Each row of a before or after table is a point. One or more steps were done to the points. Then noise was added and the rows were shuffled. The steps act on columns, c1 being the first. Name the steps. A step turns or swaps two columns, mirrors them in a line or flattens them onto one, adds a multiple of one to another, or multiplies or shifts one. Angles are multiples of 10 degrees, from the lower column toward the higher: turns from -170 to 170, lines from 10 to 170 but not 90. Use the fewest steps. Two steps may share a column if one is a turn and the other turns, adds or multiplies; they go together, in the order done. Otherwise the lowest column goes first.

Before, 12 rows:
[[  6.6  -1.3]
 [  0.6   2.3]
 [  4.0   1.5]
 [ -1.2   3.4]
 [  7.1   2.0]
 [-11.6   5.0]
 [  4.6  -5.8]
 [ -1.6  -1.5]
 [ -3.0  -1.6]
 [ -2.5  -1.0]
 [  2.9  -0.3]
 [  0.5   2.3]]
After:
[[-0.1  4.5]
 [-0.3 -2.1]
 [ 0.0  2.6]
 [-0.1 -0.5]
 [ 0.3 -2.2]
 [ 0.2  2.2]
 [ 0.2  6.5]
 [ 0.0  3.1]
 [-0.3 -2.0]
 [ 0.1  2.9]
 [ 0.0 -7.5]
 [ 0.1 -1.6]]
Steps: multiply c1 by 0; multiply c2 by 1.3

Before:
[[-2.0 -2.3 -4.7 -2.1 -2.7  0.8]
 [-0.4  2.6  2.6 -0.8  2.6 -3.3]
 [-0.1 -4.5 -2.8  5.0 -5.7 -0.2]
 [ 1.1  7.5 -1.1  1.2 -4.2 -2.6]
 [-2.3 -2.2  8.8 -1.6  1.6 -3.3]
 [-3.3 -1.3  1.3 -3.0 -8.8 -3.2]
 [-0.2  0.2 -4.8 -5.0  2.3  7.0]
 [ 3.7 -3.4  0.6 -1.8  1.1 -1.0]
 [-4.2  2.4 -0.8 -4.3 -3.5 -3.1]
 [ 0.9 -2.9 -1.7  2.2  8.3 -0.7]
 [-1.0 -1.1 -5.1 -3.6  2.3  2.4]]
After, 11 rows:
[[ 0.8 -4.7 -9.6  6.0  2.2 -3.8]
 [-0.7 -1.4 -9.0  0.3 -2.7 -3.0]
 [ 0.6 -3.1 -9.7  1.4  2.0 -3.3]
 [-0.1 -0.5  1.0 -2.6  2.0 -3.2]
 [ 1.6  3.5 -3.5 -1.1  8.1 -1.5]
 [-0.7 -4.9 -1.8 -2.4 -3.8  2.1]
 [ 0.4 -0.8 17.7 -4.0  1.3 -1.4]
 [-0.8  6.4 -5.0 -0.7 -5.8 -2.3]
 [ 0.3 -1.6  5.5 -2.4  2.5  3.1]
 [-0.9 -1.2 -2.1  0.2 -3.6  7.9]
 [-1.3 -2.5  2.7 -3.7 -9.1 -1.3]]
Steps: flatten c1 and c5 onto the line at 80 degrees; turn c2 and c4 by -110 degrees; turn c4 and c6 by -110 degrees; multiply c3 by 2

Before, 9 rows:
[[-4.7  0.5 -4.6 -0.2 -4.7 -5.2  1.6 -1.5 -2.9 -2.7  3.7]
 [-0.2  3.5 -1.8  5.1 -2.3 -3.2  1.0 -7.2 -6.0 -5.5 -5.5]
 [-5.6 -0.9  2.8 -0.8  3.6 -1.2 -2.3 -5.8  4.6 -1.0  0.4]
 [ 4.6 -5.5 -2.4  0.2  2.7  1.8 -5.6 -5.1 -5.5 -3.1  4.6]
 [ 0.6  4.4 -3.2  9.9 -2.0 -4.3 -2.2  1.6  4.1 -1.1 -1.0]
 [ 0.2  0.2  5.1  9.5 -6.6 -0.3  2.9  0.1  3.7 -7.0  1.7]
 [-7.0  1.9  5.2  3.1  6.4  0.4  2.8 -0.4 -4.4 -0.8  1.2]
 [ 3.3 -3.5  6.4 -2.7 -1.6  2.2  1.8 -2.8  3.5  5.3 -4.1]
 [-2.7 -6.1  3.8 -0.6 -2.4 -5.0 -7.9 -5.0 -1.4 -1.5 -0.3]]
After, 9 rows:
[[  0.3  -4.8   0.9  11.0   2.8  -0.2  -6.7   3.7  -0.1  -8.6   1.8]
 [ -7.0  -3.1   4.1   4.7   2.8   0.4   6.4  -4.4  -0.4  -3.2   1.4]
 [ -5.5  -5.8   2.0   0.0  -2.4  -1.2   3.7   4.5  -5.9  -2.2   0.5]
 [  0.6  -0.6  -3.4   8.9  -2.2  -4.3  -2.0   4.1   1.5   0.6  -1.0]
 [ -2.7 -11.2   2.5   0.5  -7.8  -5.1  -2.4  -1.4  -5.0  -3.3  -0.3]
 [ -4.7  -4.6  -5.2  -1.6   1.6  -5.2  -4.6  -2.9  -1.5   0.0   3.7]
 [  4.7 -10.5  -3.5  -0.5  -5.7   1.9   2.6  -5.4  -5.2  -1.6   4.6]
 [ -0.2  -1.6  -4.3   4.6   0.9  -3.3  -2.2  -6.0  -7.2  -3.9  -5.5]
 [  3.3  -8.6   8.2  -0.6   1.9   2.2  -1.5   3.6  -2.8   1.4  -4.2]]
Steps: shift c2 by -5.0; add 0.3 times c3 to c4; turn c3 and c10 by -30 degrees; swap c5 and c7; swap c8 and c9

Before, 8 rows:
[[ -6.5  -2.5   0.5  -0.4   3.7   1.6  -1.6  -0.1   4.2  -0.4   2.9   3.5
   -2.0  12.6   3.4  -2.8  -4.9   0.0]
 [ -5.3  -1.6   6.0   0.7   0.6  -1.6   0.3   0.1   2.8  -2.9   3.0  -1.1
   -2.3   2.6   6.5   0.3   3.8   1.0]
 [ -0.2  -3.1   1.8  -1.0   3.5   0.3  -3.8  -0.9  -2.2  -0.8  -4.9   3.9
   -2.8  -0.3   0.4  -5.2   0.0  -8.4]
 [ 16.2  -2.5  -0.7  -5.6   0.1   3.1   3.3   0.9   5.5  -0.1   3.0  -3.8
    1.7   2.9   2.0  -4.4  -3.5   4.6]
 [  2.9  -2.0  -3.8  -0.8   3.2   5.4  -3.0   0.8  -1.9  -2.1   2.6  -2.6
   -2.6  -3.8   2.1  -3.8  -5.3  -0.7]
 [ -6.2  -0.3   2.7   0.8 -11.6   2.6   4.0   0.8  -2.2  -0.3  -2.6   2.9
   -5.6  -3.5  -1.6  -6.0   8.2   3.8]
 [ -0.7  -3.3  -2.6  -3.6   0.1  -2.1  -3.1   0.0  -3.5   0.5  -1.7   4.4
   -3.6   1.0  -0.2  -6.0  -4.3   1.6]
 [  5.9  -1.3   4.9  -1.6   2.2   5.0  -0.3   0.4   2.5   0.2  -0.5   2.8
   -0.7  -3.6  -1.2  10.4  -3.6   3.0]]
After, 8 rows:
[[ 16.5  -7.3  -0.4  -5.6   0.3   3.0  -3.4   0.9   6.7  -1.5   3.4  -4.3
   -0.7   2.7   1.9  -4.6  -0.6  -5.5]
 [  6.1  -3.5   5.1  -1.5   2.5   5.1   0.7   0.5   5.7   0.3  -0.4  -2.5
    0.9  -4.5  -1.6  10.3   5.0  -1.7]
 [ -5.8  -0.6   2.5   0.6 -11.5   1.9  -1.5   1.1  -1.3   0.1  -3.1   9.2
    8.0  -3.5  -2.0  -6.5   1.3  -2.7]
 [  2.7  -3.5  -4.0  -1.3   3.7   6.1   4.1   0.8   1.3  -2.9   2.4  -5.8
    2.0  -3.9   1.8  -3.6  -0.7  -0.4]
 [ -6.3  -6.7   0.8   0.1   3.6   1.3   2.5  -0.5   4.6  -0.4   2.5  -4.0
    1.8  12.7   2.9  -2.5   5.1   1.6]
 [ -0.6  -8.1   1.5  -0.6   4.2   0.6   5.3  -0.6  -2.3  -1.8  -5.2  -0.1
    2.0  -0.2   0.3  -5.9   0.4   9.1]
 [ -5.8  -2.0   6.1   0.7   0.5  -1.9   1.1   0.3   2.3  -3.3   3.4   3.7
    3.3   2.9   6.8   0.3  -1.7  -1.5]
 [ -0.3 -10.2  -2.5  -3.5   0.2  -2.1   4.4   0.3  -4.6  -0.7  -0.7  -2.3
    3.1   1.2  -0.2  -6.2   6.0   0.6]]
Steps: turn c2 and c10 by 20 degrees; multiply c2 by 3; add 0.5 times c6 to c9; multiply c13 by 1.3; turn c7 and c13 by 160 degrees; turn c12 and c18 by 160 degrees; turn c12 and c17 by -110 degrees
